Each row of a before or after table is a point. The points were changed in one or more steps. Then noise was added and the rows were shuffled. The steps act on columns, c1 being the first. Write out the steps. A step turns or swaps two columns, mirrors them in a line or flattens them onto one, adds a multiple of one to another, or multiplies or shifts one. Angles are multiples of 10 degrees, from the lower column toward the higher: turns from -170 to 170, lines from 10 to 170 but not 90. Use the fewest steps. Two steps may share a column if one is a turn and the other turns, adds or multiplies; they go together, in the order done. Otherwise the lowest column goes first.
(in the rows, 128 means zero)

Before (13 x 3):
[[131 126 114]
 [140 120 131]
 [111  86 125]
 [154  93 122]
 [ 88 133 147]
 [ 94 129 154]
 [115 130 132]
 [ 87  95  84]
 [103 129 154]
 [ 81 120 134]
 [130 108 151]
 [208 117 125]
 [ 79 119 157]]
After, 13 rows:
[[170 169 102]
 [172 186 119]
 [104 142 139]
 [169 178 126]
 [140 136 117]
 [ 63 167 178]
 [165 178 132]
 [121 172 138]
 [141 179 126]
 [131 146  68]
 [185 169 116]
 [119 178 120]
 [142 157 146]]
Steps: mirror c1 and c3 in the line at 70 degrees; shift c2 by 50

Before (9 x 4):
[[118 153 131 109]
 [120 125 127  72]
 [101  98  89 147]
 [159 142 137 147]
 [100 123 102 124]
 [190 142  95 139]
 [110 135 134 141]
 [ 97 151 124 139]
 [131 151 132 147]]
After, 9 rows:
[[114  73 127 126]
 [227 139  95 141]
 [112 109 131 153]
 [ 78 140 124 151]
 [ 99 143 133 136]
 [ 83 125 102 123]
 [178 148 137 141]
 [132 148 132 149]
 [ 84 146  87  97]]
Steps: multiply c1 by 1.6; swap c2 and c4

Before (10 x 6):
[[149  48 132 140 124 127]
 [ 99  75 147 164  99 126]
 [160 112 109 146 109 134]
 [ 97 124 125 127 132 119]
 [136 132 111 146  85 106]
 [119 132  99 142 133  72]
 [129 106  95  77 128 114]
 [ 98  97 138 121 144 165]
 [130 119  85 124 118 140]
 [110 136 130 121 110 115]]
After (10 x 6):
[[159 112 109 129  98 149]
 [ 98  97 139  73 154 152]
 [100  74 148 149  81 157]
 [129 106  96 122 128  72]
 [ 96 124 126 140 134 120]
 [149  47 132 136 122 137]
 [130 119  86 110 112 134]
 [136 133 110 167  59 126]
 [110 136 131 143  99 113]
 [119 133  99 213 137  96]]
Steps: multiply c6 by 1.6; turn c4 and c6 by 60 degrees; multiply c5 by 1.6

Before, 12 rows:
[[106 143 127  85 152 100 173 150]
 [137  94 100 112 142  89 130 150]
 [123 141  98 124 109 142 119  78]
 [153 132 112 150 163 112 106 131]
 [153  93 137 142 102 138 178 152]
 [136  83 177 101 152 164 125 109]
 [ 85 148 123  93 139 101 107 154]
 [131 130 168  84 121 116 155 154]
 [148 137 161 121 119 107 135 127]
 [ 90  97 107 157 121 114 138  99]
 [140 112 131 115  94 106 116 110]
 [162 112 112 122 135 168 183  87]]
After (12 x 8):
[[160 141  99 112 144  88 131 152]
 [115 124  98 122 110 141 113  79]
 [140 144 132 117  92 107 108 113]
 [116 147 160 121 119 108 139 128]
 [138 163 111 121 134 168 216  86]
 [117 103 128  86 151 100 203 152]
 [157 160 136 143 102 138 207 152]
 [172 143 177 103 152 162 121 109]
 [125 134 170  85 121 116 170 154]
 [163  97 107 158 121 117 146  97]
 [118 153 113 150 164 113  94 131]
 [116  83 119  94 139 101  96 155]]
Steps: turn c1 and c2 by 100 degrees; multiply c7 by 1.6

Before (8 x 9):
[[128 162 111 158 119 136 113 131 140]
 [ 82 115 137 200 152  98 153  98 127]
 [134 154  89 132 131 110  79 115  87]
 [127 183 134 109  54 125 136 148 109]
 [ 99 142 132 155 145 157 144  99 140]
 [106 166 147 112 127 110 106 111 166]
 [160 134 124 133 155 102 154 107 110]
 [130 168 157 120 147 140  98 134 136]]
After:
[[130  38 135 109 102 124 135  88 111]
 [106 139 131 154 109 111 153 201 139]
 [ 95 155 137 200 132 165 167 164 128]
 [ 99 114 149 112  94 152 115 148 166]
 [123 107 112 158  99 119 114 128 140]
 [168 151 124 133 113 159 142 148 110]
 [119 131 157 121  84 115  99 125 136]
 [117 120  90 132 103 148  79 140  87]]
Steps: turn c1 and c7 by -20 degrees; turn c2 and c5 by -110 degrees; turn c6 and c8 by 160 degrees; multiply c8 by 2

Before (12 x 11):
[[ 98  95 178 110  94 166 102 122 127 118 103]
 [131  97 136 182 135 154 142 127 103 152 110]
 [171  97 151 148 159 163 130 167 134 140 210]
 [105 142 133 144 155 163 128 112 108 107 107]
 [148 155 133 113 141  66 136 136 135 141 146]
 [117 105 135 164 156 138  66 120 116 118 107]
 [104  96 130  87  86 175 110 110 114 154 113]
 [107 183 173 130 159 137  81 114 124 153 103]
 [113 115 127 176 144 129 136 162 158 148 212]
 [ 98  91 139 140 165 120 138 115  99 152 115]
 [105 128 124 127 152 127 125 150 160 140 102]
 [129 116 135 155 158 139 132 101 160 136 133]]
After, 12 rows:
[[103 108 133 107  87 105 112  81 111 155 167]
 [118 112 132 168 157 125  66 115 114 118 119]
 [108 145 125 147 152 114 126 140 156 139 151]
 [112 119 126 113 142 104 138 153 157 148  29]
 [ 97 112 180 130  96 104 103 101 126 118 158]
 [102 190 176 147 160 129  80 113 123 150 147]
 [172  74 153  89 159  78 134 130 135 137  54]
 [126 113 134 144 155 137 133 104 163 139 106]
 [104 154 127 153 156 109 129  96 108 105 132]
 [148 143 131 105 141 173 134 173 139 138 127]
 [100 107 137 145 165 143 139 125 102 152 131]
 [132  94 137 183 136 106 141 112 100 151 106]]
Steps: add -0.5 times c1 to c2; mirror c4 and c11 in the line at 160 degrees; mirror c6 and c8 in the line at 110 degrees

Before:
[[119 153  89 115  58  93 127 111 150 121 143 143]
 [159 104  85 119 107  98  87 101 112 118  93  82]
 [105 145 142 140  98 152 117 125 120 127 127  98]
 [162 151 103 116 108 101  76  67 111 102 137  94]
 [149  99 106 111 159 120 135  99 101 153 124 108]
 [159 109 130 136 124  91 139  89 153 136 100  84]
 [142 149 157 130 128 157  96 163 116 102 120 128]
 [171  78 127 139 120  96 113 102 107 168 130 104]
 [129  99 137 174 151 120 152 119  98 185  88 159]
 [136 133 133 111 113  92 128 114 105 169  99 118]
 [126 151 155 165 116 138 163 168  88 123 118 124]
 [107  69 156 152 156  86 153 123  86 165 105 150]
 [122 169 128 149 147 133  88 165 109 123 138 102]]
After (13 x 12):
[[138 139 101 120 132 111 161 174  73 138 132 114]
 [136 138 125 119 141 101 106 116 111  82 152  94]
 [118  77 102 107  95  84 118 102  76 105 121  95]
 [161 144 118 122 129 158 134 132 113 135 160 139]
 [107 101 115  74 116 110 145 111  79 104 114  71]
 [126 170 156 159 165 142  69  83 118 136 154 153]
 [131 114 169 146 166 127  80  94 116 130 190 101]
 [188 155 169 137 155 102 102 121 158 133 107 147]
 [117 123 127 108 159  90 109  83 149 130 185 109]
 [ 92 113 150 136 131 122 128  92 115  93 149 132]
 [115 156 130 121 111 157 101 179  99 138 151 152]
 [114  92 126 108 168 111  90  88 107  97 148 131]
 [120 138  99 144 137 172 126 166 118 145 128 120]]
Steps: turn c1 and c5 by 120 degrees; turn c2 and c8 by 20 degrees; multiply c3 by -1; turn c4 and c9 by -30 degrees; turn c4 and c10 by 140 degrees; turn c6 and c7 by 40 degrees; multiply c11 by 1.3; turn c11 and c12 by 110 degrees
